Every row gives one point. The points of each table are mixes of a few directions, plus a little noise. Count the directions of each table, and those that both share. Where both have some left over, give the other angles between the two spaces (their principal angles), to ten degrees, smallest first.

First (5 x 2)
[[-18  10]
 [ 28 -15]
 [ 22 -12]
 [-62  35]
 [ 31 -17]]
Second (6 x 2)
[[ 65   1]
 [  2   0]
 [-13   0]
 [-28   0]
 [-60  -1]
 [ 33   1]]
Directions: first 1, second 1, shared 0; angles 30

First (6 x 4)
[[-21  -6  14   1]
 [ 41  10 -27  -2]
 [-80 -22  54   2]
 [-28  -8  18   1]
 [ 44  13 -29  -2]
 [ 43  11 -29  -1]]
Second (7 x 4)
[[ -8 -19   0   7]
 [ 26  64  -1 -20]
 [ 21  55  -1 -16]
 [ 19  48   0 -14]
 [-12 -34   0  11]
 [-32 -83   0  25]
 [-12 -31   0  10]]
Directions: first 1, second 1, shared 0; angles 60

First (9 x 6)
[[   8  -20    4   55  -27   -7]
 [ -13  -16  -19   24  -17  -14]
 [  -2  -19   -8   44  -25  -12]
 [  18   -8   18   38  -15    3]
 [  43   19   52    2   13   28]
 [ -18   39   -9 -112   55   14]
 [ -31   -6  -36  -19    1  -16]
 [  29   18   36  -12   16   22]
 [ -33   -7  -38  -19    0  -18]]
Second (6 x 6)
[[   4   12  -13  -20    1   -3]
 [ -34   -5 -118   -5  -52  -61]
 [   4  -13   43   25   12   18]
 [  11    7   25   -9   14   14]
 [   6   -5   33   11   11   15]
 [  10    3   31   -2   15   16]]
Directions: first 2, second 2, shared 1; angles 40

First (8 x 8)
[[ -2 -21 -35  39  49  -2   0  -4]
 [ -9  -2  42  71  23  -7  16 -30]
 [ 12  46  28  12   2  -9 -27 -41]
 [-17 -32  -1 -40 -39   0  29  42]
 [ 40 -15 -52 -19  24  55  -2  38]
 [ -9  23  58  14 -27 -17   3 -26]
 [-13 -29 -39 -21   5  -5   6  26]
 [  0  33   1 -56 -39 -17 -26  -3]]
Second (8 x 8)
[[ -12   57   74    1   53   70 -108    1]
 [  -4   18   24    1   19   23  -37    1]
 [   7  -31  -39    0  -30  -37   59   -2]
 [   5  -22  -30   -1  -23  -28   45    0]
 [  -3   16   19    2   16   19  -30   -1]
 [   4  -17  -23    1  -16  -19   32    0]
 [   1    1    0    0    0    0    0    0]
 [   4  -20  -26    1  -21  -25   40    0]]
Directions: first 4, second 1, shared 0; angles 50

First (10 x 9)
[[-15  20  -2  -6   6   1  10 -12  -5]
 [ 18 -17  18   2   4  -6 -15  18  18]
 [ 62 -78  15  22 -21  -9 -43  52  25]
 [-47  53 -23 -14   7  10  35 -42 -28]
 [ 28 -43 -14  16 -26   1 -16  19  -4]
 [-20  53  57 -26  56 -15   2  -4  40]
 [ 13   0  39  -6  24 -12 -16  18  33]
 [ -1 -33 -76  22 -60  22  15 -17 -59]
 [-44  48 -27 -11   2  11  33 -40 -30]
 [  6  -3  13  -1   7  -4  -7   7  11]]
Second (7 x 9)
[[ 10   7   3  -8 -14 -28   2 -11  17]
 [-12  -9 -12  18  16  -1   1   2 -30]
 [ 33  22  53  -4 -33  17 -16 -26  14]
 [ 34  -2 -14   7  31 -12   0 -22 -62]
 [-71   4  26  23 -69 -21  -9  21  81]
 [-36 -12  -3   1  10  49   0  35  12]
 [ 44 -11 -50 -37  60  -6  23   5 -35]]
Directions: first 2, second 4, shared 0; angles 60, 90
